Rows are points. Examples show where two turns around zero, p and q, send a point. Where does a point land after both, in the order given? Backwards means that the second turn is done in reverse. Each puzzle has new turns, and all numbers are rounded.

Turn p:
[7.2 3.4 2.4] => [5.5 6.3 0.2]
[-3.0 -2.6  0.6] => [-1.4 -3.4  1.5]
[-3.7  0.5 -0.8] => [-3.6 -1.1  0.2]
[-0.5 -1.2 -2.2] => [-0.4 -1.6 -1.9]
Turn q:
[-0.9  1.7 -0.5] => [ 1.1  1.5 -0.6]
[-7.9 -3.3  0.3] => [-4.9  1.6 -6.8]
[ 3.3 -0.1  3.2] => [-1.2 -0.4  4.4]
[ 5.2  0.0 -1.3] => [ 2.7 -3.2  3.4]
[ 0.2  1.7 -1.8] => [ 2.4  0.4 -0.5]
Where do these land?
p, then q: [-1.1 -1.9  2.7] => [-3.0 -0.3  1.7]
p, then q backwards: [-2.4 -3.3 -4.5] => [-1.1 -5.3 -2.7]
q, then p: [-0.3  1.4  4.0] => [-2.5  2.2  2.7]
p, then q: [5.4 3.6 0.6] => [5.3 2.0 3.3]
q, then p: [2.0 0.8 2.3] => [0.1 0.8 3.0]
q, then p: [-3.7 -0.6 -5.1] => [ 0.7 -0.8 -6.2]

Turn p:
[-3.2  3.3  3.4 -1.0] => [-2.0 -2.5  2.6 -4.1]
[ 2.2 -1.1 -0.8  1.8] => [-0.6  1.1 -1.0  2.7]
[ 3.1  2.1 -1.2 -2.8] => [ 0.5  4.5  1.2 -1.1]
[ 3.4  1.9  3.5 -0.1] => [-2.7  1.8  4.0  1.0]
[ 1.2  2.3 -3.1  0.6] => [-1.2  2.9 -2.5 -0.9]
[-5.7  0.1  1.3 -2.2] => [ 1.9 -4.2  0.6 -4.2]
[-0.9 -8.6 -3.1  3.8] => [ 4.1 -3.6 -5.0  6.7]
Turn q:
[ 2.1 -1.7  0.5  0.6] => [ 0.6 -0.1  1.3  2.4]
[-8.7 -5.5 -2.0  1.6] => [-4.3 -7.0  4.1 -5.2]
[ 0.7  0.8  0.8 -2.8] => [ 0.9  2.8  0.6 -0.9]
[2.3 3.4 2.4 0.8] => [-0.6  2.9 -3.0  2.2]
[ 3.6  3.1 -1.7 -0.2] => [ 3.5  1.5 -3.1  1.4]
Where do these land?
p, then q: [-2.0 -1.3  0.5  1.6] => [ 0.4 -2.0  2.0  0.5]
q, then p: [ 1.2  6.3  1.9 -1.1] => [-1.3  3.8 -3.7 -4.0]
q, then p: [ 0.1 -2.9  1.9 -0.8] => [-1.7 -2.4  2.0 -0.1]
q, then p backwards: [ 2.0 -4.9 -0.5 -0.2] => [ 1.1 -2.8  4.1 -1.5]
p, then q backwards: [-2.2 -1.1 -2.0 -2.2] => [ 0.4  1.4 -3.4 -1.2]
p, then q backwards: [ 0.9 -5.1 -4.6  1.3] => [ 5.4  3.4 -1.8  2.3]
p, then q backwards: [-0.1  8.9  2.8  1.5] => [-7.8 -0.4  5.0 -1.6]

Turn p:
[ 1.6  3.3  2.5  1.2 -2.9  2.2] => [ 1.0 -1.5  4.9 -1.5 -2.1  0.0]
[-3.5 -2.2  4.3 -1.2 -4.5  2.3] => [-5.7 -2.9  1.4 -0.3 -4.2 -1.3]
[ 1.9  4.9 -0.1 -5.3  1.4 -2.0] => [ 0.7  4.7  2.9 -1.9  3.3 -4.0]
[ 2.6 -2.2 -1.8  3.3  3.4  0.8] => [ 2.7 -1.8 -2.4 -0.1  2.6  3.9]
[-3.2  0.6 -3.9  0.2  3.7 -4.0] => [ 1.1  5.4 -3.7  3.2  0.9  0.8]
[ 3.8 -4.0 -3.4  0.9 -2.5 -4.3] => [ 3.7 -3.8 -3.5  3.5  1.8 -3.5]
[-5.4 -1.0  5.1  3.1  3.0  2.3] => [-5.6  0.5  1.2  1.2 -1.8  6.5]
[ 2.4  0.6 -2.6 -2.2 -1.7  2.7] => [ 2.1 -0.8 -0.6 -4.1 -0.5 -2.4]
Turn q:
[ 0.1 -2.6 -3.4 -8.3  0.3 -3.2] => [-2.3  5.7 -5.6 -4.3  2.6 -1.6]
[-2.7 -2.1 -1.7  0.3 -1.9 -4.0] => [-3.2  0.7 -0.2 -3.1 -3.1 -2.0]
[ 2.7  3.2  1.9  1.4  5.5 -0.9] => [-0.5 -2.6  0.6  4.6  4.4 -2.4]
[ 2.0  0.8  0.9  2.9 -1.3 -0.7] => [ 1.2 -0.4  3.3  0.9 -0.7 -1.5]
[-0.9 -1.7  1.8  3.2  0.7  4.0] => [ 2.7 -2.9 -0.5  2.5 -2.8  1.9]
[-2.1  3.8 -7.4  2.2 -4.0 -1.2] => [-5.8  4.4  5.1 -0.3 -2.4  3.3]
[-1.1  5.3  1.1  0.7 -0.4 -1.0] => [-2.0 -2.2  3.7 -0.6  2.8  1.3]
[ 1.9 -2.6  2.6  1.9 -1.3  1.0] => [ 4.0 -0.9  0.5  0.3 -2.0 -1.5]
[ 0.1 -4.2  4.2 -4.3  2.3  6.0] => [ 6.1 -1.8 -6.9  0.0  1.1  2.4]
Where do these land?
p, then q: [ 4.2 -1.3  1.5 -0.2  2.8 -4.0] => [-0.9 -2.5 -2.2  5.1  0.4 -2.7]
p, then q: [-0.8 -0.4  1.8 -2.1  2.4  0.7] => [-2.0 -1.7 -1.7 -0.2  1.1  1.9]
p, then q backwards: [-4.2  0.0 -6.1  1.2 -3.4 -1.6] => [ 1.2 -7.8 -1.7  1.4  1.0  1.6]
p, then q backwards: [ 4.4  2.5  0.5  0.1 -2.3  4.0] => [-0.3  0.8  4.7  0.8 -4.7 -1.1]
q, then p: [ 0.5  3.7  0.1 -2.7  2.1  3.9] => [ 0.8  0.4 -1.1 -3.4  1.4  5.0]
p, then q: [ 2.7  2.0  1.0 -4.0 -1.4 -6.0] => [-3.0 -3.7  1.7  1.2  1.8 -6.0]
p, then q backwards: [-0.7  1.0  4.5  1.6 -2.0  3.0] => [-3.3  2.4 -0.2  3.7 -2.6 -0.6]
q, then p: [-2.1 -3.4 -5.8  0.7 -2.5  3.2] => [ 2.3  0.0  2.7 -3.1 -6.5 -1.7]
p, then q: [-3.9 -4.0  2.3  5.3  4.3 -3.1] => [-0.3 -2.1  0.9  5.6 -5.2  5.4]

Turn p:
[ 1.6 -2.0  0.2 -0.1 -8.4 -0.9] => [ 4.5  3.2  2.0 -6.6 -0.3  0.8]
[-3.6  2.1  3.6  5.5  1.9  3.5] => [-3.2 -3.9  1.8  0.1 -1.2 -6.8]
[ 2.3  4.1 -2.5 -2.2 -1.3 -1.2] => [ 3.3  0.7 -3.5  0.8 -3.0  1.7]
[-4.7  4.8  1.3 -6.2  1.4  1.1] => [-0.2 -7.5 -4.9 -0.6 -0.3  2.6]
[ 1.0  1.3  2.5  0.1 -0.1 -3.7] => [-0.4  1.9 -3.7 -1.2  1.2 -1.5]
[ 1.4 -1.7  0.8  3.1  3.2  1.8] => [-3.6  1.3  2.3  2.2 -0.5 -1.8]
[-1.3 -3.3 -3.9 -0.7 -0.4 -2.7] => [3.0 1.2 1.6 1.7 3.9 2.1]
[ 3.2 -5.4 -2.0  0.4  3.7  2.2] => [-3.5  3.1  4.4  3.5  0.4  3.0]
Turn q:
[-6.6 -1.4  6.2  4.2 -3.3  1.5] => [-4.5 -6.0  0.0 -6.8  2.6  2.1]
[-3.8  0.8 -2.6  2.6  3.1 -5.9] => [-1.3  4.3 -3.2 -4.7 -4.4 -0.5]
[ 2.4  1.0 -2.2  0.0  3.4  2.1] => [-0.3  4.0  1.1  2.9  1.0  0.7]
[ 5.2 -0.3  0.4 -0.6 -2.1  0.7] => [ 2.0 -1.0  2.3  2.9  1.5 -3.4]
[ 2.3  3.8 -2.3 -1.8 -0.4  0.2] => [-0.6  0.9 -1.4  4.6 -1.2 -1.6]
[ 3.3  1.0 -0.2 -4.7  2.7 -0.8] => [ 2.2  1.3  2.4  4.2 -3.4  0.7]
[-3.5 -4.5  4.6  3.7 -3.3  1.8] => [-0.7 -4.7  1.2 -6.2  4.3  1.1]
[ 0.8 -0.4 -3.9 -3.4 -0.1  0.5] => [ 3.3  1.2 -2.3  3.1 -0.4  0.9]
Where do these land?
p, then q backwards: [ 2.5  1.4 -0.5  4.4  2.8 -1.4] => [ 3.8  3.7 -2.8  0.5  0.6 -1.2]
q, then p: [-0.5 -3.4  1.9 -5.0 -3.1 -0.5] => [-2.2  4.7  3.7 -1.6 -0.8  2.5]
q, then p: [ 1.5  2.0 -2.5  2.1  3.7 -3.9] => [ 4.2 -1.3 -4.4 -1.5 -1.3 -1.7]
q, then p backwards: [ 0.7 -1.4 -3.0  1.4 -1.7  0.5] => [-0.9  0.5  0.2  0.7 -0.6 -3.8]
q, then p: [-1.4  1.7 -3.8  0.4 -0.2 -4.3] => [ 5.8  0.6 -1.2  0.4 -0.8  1.1]
p, then q: [-1.9 -5.8  1.2 -4.7 -1.3  3.4] => [ 0.0 -2.5  3.4  0.9  1.7  7.2]
p, then q: [ 5.4 -3.7 -1.6 -2.9 -3.8  1.6] => [-3.4 -4.3  0.9  5.9  1.6  1.5]
q, then p: [-4.4  4.6  6.7  4.1  1.3  2.1] => [-1.2 -8.2  2.3 -2.5  5.3  0.7]
q, then p backwards: [-2.0  4.7  1.7  0.1  2.3  2.5] => [ 2.1 -1.7  1.5 -1.9  4.7  2.4]
